Every row gives one point. Two turns around zero, p and q, are shown by what they do to some points. Where does a point land after both, in the order given? Backwards means that the second turn is done in reverse. Each puzzle has new turns, and all numbers are rounded.

Turn p:
[ 7 12 36] => [-25  26  15]
[-22   3   6] => [-12   4 -19]
[  6  12 -76] => [ 72 -19 -19]
[  9 -27  35] => [-37 -10  24]
Turn q:
[-25  20   5] => [ 8 27 17]
[24 -4 16] => [ 14 -25  -2]
[-1 32  0] => [25 20 -4]
[-31 -52  37] => [-36 -27  55]
[-17   5 -64] => [-33  42 -40]
[50 -2  6] => [ 22 -37 -26]
Where do these land?
p, then q backwards: [-7 -1 38] => [-27 -20 -19]
q, then p: [ 34  22 -21] => [ 42 -15   9]
q, then p backwards: [-62  -9  15] => [41  8 49]
p, then q: [ 34 -11 -31] => [ 10 -46   1]

Turn p:
[-31 -17 -45 -15] => [-39 -21  -6 -39]
[ 20 -21  76 -58] => [-1  5 82 58]
[-29 -20  -2   3] => [-31 -12 -10   6]
[13 65 -6 18] => [ 34  53 -20 -20]
[  0 -26  -5  33] => [  2 -28 -29  13]
[ 27  19 -18  19] => [ 35   3 -16 -17]
Turn q:
[-39  60   0 -34] => [-76  20  10   2]
[ 56  -4  17 -15] => [ 32  29   4 -42]
[ -3 -43 -12  38] => [ 40 -32 -10  26]
[-23  15 -22 -27] => [-37   7 -23   6]
[-45 -40   7  24] => [  3 -61  -2  22]
[55 12 10 14] => [ 38  38  21 -14]
Where do these land?
p, then q: [-26 -57  45 -30] => [  9 -69  38  24]
p, then q: [-24  55 -58 -22] => [-69  30 -26 -34]
p, then q: [-1 29  6  0] => [-12  25  11   1]
p, then q: [ 0 10  1  2] => [-4  9  2  1]
p, then q: [ 66   0 -10  15] => [ 51  27 -10 -35]
p, then q: [-16 -38  15  34] => [ 24 -24 -16  41]
